Each wall is flat, endless, passes through zero and stands at right angles to its row. A trip goes straight from one point to another. List the walls that it crosses, first one first.

Walls:
(1): [-15  17]
(2): [58 20]
(3): [-21 -22]
(4): [ 23 -17]
(5): [-23  51]
(6): [ -8 -19]
(7): [-25 -24]
Trips:
[-45  55] to [38 -4] => 2, 4, 1, 5
[-28  -5] to [-37   6] => none
[-46   7] to [ -7 -23] => 5, 1, 4
[ 5 27] to [ 12 -16] => 4, 1, 5, 6, 3, 7

Walls:
(1): [  8  -8 -21   0  17  21]
(2): [ 73   9   0 -31 -51  17]
(3): [ 26 -28   7  42  18 -32]
(4): [-17   8  22  44  32  80]
Trips:
[ 10  21  28   0  -5 -24] to [ 72  20 -28  19  -8  44] => 4, 1
[ 62 -11  14   2   3  -4] to [  7 -15 -58  35  -6   0] => 2
[-1 -1 16 63 18 46] to [-50  46  20  38 -13 -12] => 1, 3
[ -5  35 -10  14 -24  20] to [ 10  53  16   2 -19  30] => none
[-36 -26   4 -57  13  32] to [ 18 -37   2 -48  39   0] => 4, 2, 3

Walls:
(1): [-12  -9  -2 -39  -2 -36 -23   7   1 -27 -14]
(2): [-54   0 -21  16  35 -24  28  -4  26 -46  35]
(3): [  9  28   9 -43  55   0  14 -41  -3 -25 -52]
(4): [ -8  -5  31  -1  28 -34  61  37  12  -9 -28]
(5): [ 27  15  18 -23  21 -22 -19  16  15  24  22]
(6): [ -4 -27 -41  -6 -15  15 -46   2  -2 -35 -14]
(7): [-40  13   8  -6 -34 -23   2 -57  45   4   6]
(8): [ 33 -24  -2 -17 -18  30  19  16  -1   6  -8]
(9): [-40 -51 -29   9  -4 -13  -2  20   9  -4  26]
(10): [-17   0  12   8  19 -16   7 -15 -22  24 -20]
Trips:
[  3  -7  -8  16  13 -22 -11 -50 -11 -10 -14] to [-70 -18 -38   3  16 -25  24  -2   1  19 -23] => 9, 4
[ 15   1  -5  13  47 -34  -9  30 -21 -51 -10] to [ 17  35 -15  22  -7 -17  13 -47 -66  14 -13] => 9, 5, 6, 2, 1, 4
[  3  54 -40 -20  -5  -3   9 -54  30 -34   0] to [-26 -25  -2 -17  -2 -32  34   3 -34  27 -45] => 10, 4, 6, 9, 2, 8, 7
[-17 -44 -12   2  -1  12  25  11 -11 -39  -7] to [  1 -59  10  30  11  95 -27 -27 -24  32   0] => 1, 4, 2, 10
[ 32 -51 -44  10 -17  34  -3  23 -21  12  64] to [-27   3  -7  43  -1  49 -45  -9 -33 -11 -50] => 10, 8, 9, 3

Walls:
(1): [-23  11 -52 -68  45  35  21  -4  41  30   1  -2  17  26 -11 -29  16  45]
(2): [  0 -19 -10  14  17 -15  -6  16  13  -9  -6 -12 -22 -21 -29 -14  15  19]
(3): [ 28 -34 -31  36  18 -23 -19  32 -62 -95  15  -4  -7   5 -38   7 -10 -44]
(4): [  6  19  19  -4   3 -11  15  -2   7  -7  -6  13  -6  29  -1 -13  57  19]
(5): [  1   2  14  16 -11  20  31  -1   1  15 -19 -31   2  -4  19  21  55   6]
(6): [-61 -30  -4 -22  25 -35  24   2 -33  -6   3  12  51 -32 -22  -7   3  39]
(7): [-65 -17 -29  51   9 -22  18 -12  -8 -32  -3 -30  18  16 -26 -42 -44 -30]
Trips:
[-38 -12 -41   8  10  -8  26  22  52   2 -25   9  38 -37  35  60 -23 -16] to [-82  35  25 -10  43 -26 -30   2  -1  14 -46   0  20 -28  27  68 -37 -36] => 1, 5
[-20  45  -2 -22  16 -11  55  57 -13  -7 -76   9 -33  45 -14 -38   6  -3] to [ -3 -12  12  33  -6  10 -10  30  26   0  63  35  12 -56  35 -24  60  -1] => 7, 1
